Rows are points. The points of each table are mixes of a few directions, plus a little noise. How many directions does each table use, and how many do they share? Where both have some left over, give the other angles between the two spaces (their principal angles), to ten degrees, smallest first.

First:
array([[  7, -19],
       [ 12, -31],
       [  4, -11],
       [ 10, -28],
       [-11,  30],
       [-22,  60]])
Second:
array([[  5,  -2],
       [-12,   4],
       [ 59, -21],
       [-44,  16],
       [ -9,   3]])
Directions: first 1, second 1, shared 0; angles 50

First:
array([[ 13,  14,  11],
       [  1,  -1,   0],
       [ 46,  49,  43],
       [-53, -55, -49],
       [-14, -15, -13],
       [ 36,  37,  32],
       [-27, -30, -24]])
Second:
array([[ 45, -27,  39],
       [ -7,  11, -51],
       [-16,   7,  -6],
       [-47,  32, -53],
       [  1,  -3,  14],
       [ 26, -20,  60]])
Directions: first 1, second 2, shared 0; angles 60

First:
array([[-32,   8,  14,  27],
       [ -3, -18, -12, -60],
       [ 16,   8, -13,  11],
       [  2,   8,  -8,  14],
       [  6,   5, -22,  -8],
       [  6,   3,  -7,   1],
       [ -6,  -9,  25,   3],
       [ 12,  -6,  22,  11]])
Second:
array([[  4,  19, -13,  27],
       [ -1,   8,  -8,  14],
       [-15, -25,   5, -23],
       [ 26,   6,  22, -19],
       [-18, -24,   2, -18],
       [ 27,  16,  13,  -2],
       [-20,   1, -20,  20]])
Directions: first 3, second 2, shared 1; angles 40

First:
array([[-15,   8,  18, -21,  17,   9],
       [-23,   2,   1,  12, -39, -17],
       [ -5,  -5, -15,  27, -43, -21],
       [-16,   3,  13,  -5,  13,  31],
       [ 24,   5,   0, -23,  18, -32],
       [ -9,   5,   6,  -6,  -8, -10],
       [  9,   2,   5, -15,  32,  15],
       [ 34, -19, -30,  32,  11,  25]])
Second:
array([[-11,  21, -11,  12,  34,  21],
       [ 49, -23, -14,   2,   0, -16],
       [-35,  18,  16,  -8,   6,  11],
       [-10, -19,  11,   6, -60, -18],
       [ 18,  -3,  -2,  -9,  14,  -4],
       [-10,   9,   3,  -1,   8,   5]])
Directions: first 3, second 3, shared 2; angles 50

First:
array([[-34, -42, -13,  15,  -5,  23,   3,  22],
       [ 52,  15,  24,   2,   1, -19,  12,  -5],
       [  6,  21,   1,  -1,   2,  -2,   1,  -5],
       [-13, -19,  -6,   7,  -3,  10,   1,   9],
       [-27, -17, -12,   4,  -2,  13,  -2,   8],
       [  2, -27,   5, -57,   7, -45, -40, -26],
       [ 18,   3,   7,  22,  -3,   9,  19,  11],
       [ 31,  25,  12,  20,  -1,   4,  22,   4],
       [-27,  22, -15, -21,   4,  -5, -20, -17],
       [ -9,  19,  -6,   7,   0,   9,   3,  -1]])
Second:
array([[-34, -21, -14, -21,  -3,   0, -23,  -5],
       [ 17,  15,  18,   8,   8, -15,  13,  25],
       [ 13,  36,   9,   6, -15,  10,   6,   2],
       [-25,   5,  -6,   6,  -3,  11,   0,  16],
       [-10,   6,   9,  -4,   6, -15,  -2,  27],
       [ 17,  13,   5,  -4,  25, -27,   5,  -7],
       [ 22,  -8,   9,   9, -48,  40,   3,  -6],
       [  9,  -3,   1,  21,  18,  -5,  19,   9],
       [ -9, -43, -30, -20,  11,  -1, -20, -60]])
Directions: first 3, second 5, shared 3

First:
array([[ -8,  18,  34, -31, -58,  15, -11,  33,  10, -11,   0],
       [  5,  -8,   5,  10, -11,  -3,  -9,  25, -10, -12,  -6],
       [-14,  16,   5, -18,  39,   5,  17, -50,  28,   8, -12],
       [  9, -18,  -9,  26,  14, -10,  -6,  16, -16, -11,  -9],
       [  6,  -8,  19,   8, -41,   1, -19,  55, -14, -25, -10],
       [ 14, -21, -36,  30,  20, -14,   1,  -4, -24,  13,  18],
       [-15,  16,   5, -17,  47,   4,  18, -55,  29,   6, -18],
       [-16,  28,  14, -39,  -9,  16,  13, -35,  29,  17,   8],
       [ 15, -24, -37,  38,  38, -18,   2, -10, -23,   9,   9],
       [  4,   1,   0,  -7, -42,   5,  -7,  23, -10,   6,  20]])
Second:
array([[  3,   2, -17,  -5, -17,   1,   1,  -6,  -7,  20,  30],
       [ -3,   4, -13,  -8,  10,   0,   9, -26,   5,  18,  18],
       [ -8,   2,  14,   4,  44,  -2,   7, -21,  17, -16, -35],
       [ -7,   1,   8,   8,  52,  -4,   7, -26,  15, -13, -35],
       [-22,  35,  46, -49, -19,  23,   4, -13,  42, -11, -21],
       [ 16, -24, -20,  34,  -2, -13, -10,  30, -31,  -4,   8],
       [-11,  28,  28, -45, -60,  20,  -3,   9,  18,   6,  14],
       [ 14, -19, -29,  25,  -3, -10,  -4,  11, -27,  12,  23],
       [ 18, -29, -15,  39,  -4, -14, -16,  43, -33, -13,   1]])
Directions: first 3, second 3, shared 3

First:
array([[ 21,  35, -16,  24,  16,  33,   4,   3,  13, -13,  -8, -20],
       [-33,   3,  17,  17,  -3, -16,  16,  28,   9,   4,  27, -17],
       [  5,   6,  10,   3,  -6,  18,   9, -11,  -7,  -4,  -6,   0],
       [  4,  -7, -11, -25,   5,  -7, -11, -37, -21,   4,   1,   6],
       [  0, -26,  12, -22, -17,  -8,  -5, -10, -13,   6, -11,  24],
       [ 27, -14, -32, -42,  11,  -4, -29, -56, -26,   2, -17,  20],
       [ -1,  19,  -1,  26,   7,  11,   8,  25,  17,  -5,   5, -17],
       [-24, -17,  21,  19, -11, -24,   7,  60,  28,   8,   9,   4]])
Second:
array([[-11,  -3,  -5, -21, -27,  36,  -7, -29, -27,  -5, -18, -34],
       [ 13,  11, -16,   5,  23,  -6, -22, -37, -15,  -7,   8,  21],
       [ -6,  -5,  13,   7,  -7,  -7,  17,  35,  19,   7,   2,  -4],
       [-25,  17,  15,  31,   3,  -4,  14,  23,  10,  -3,  24, -14],
       [-20,  17,  16,  36,  11, -14,  15,  30,  17,  -1,  29,  -3],
       [ 39, -22, -13, -26,  13, -22,  -9,   0,  11,   9, -19,  42],
       [ -1,  10, -14,  -6,   3,  17, -20, -45, -27, -10,   0,  -6],
       [ 11, -24,   3, -26, -18,   2,  10,  23,  12,  11, -25,  -2]])
Directions: first 4, second 3, shared 1; angles 30, 60
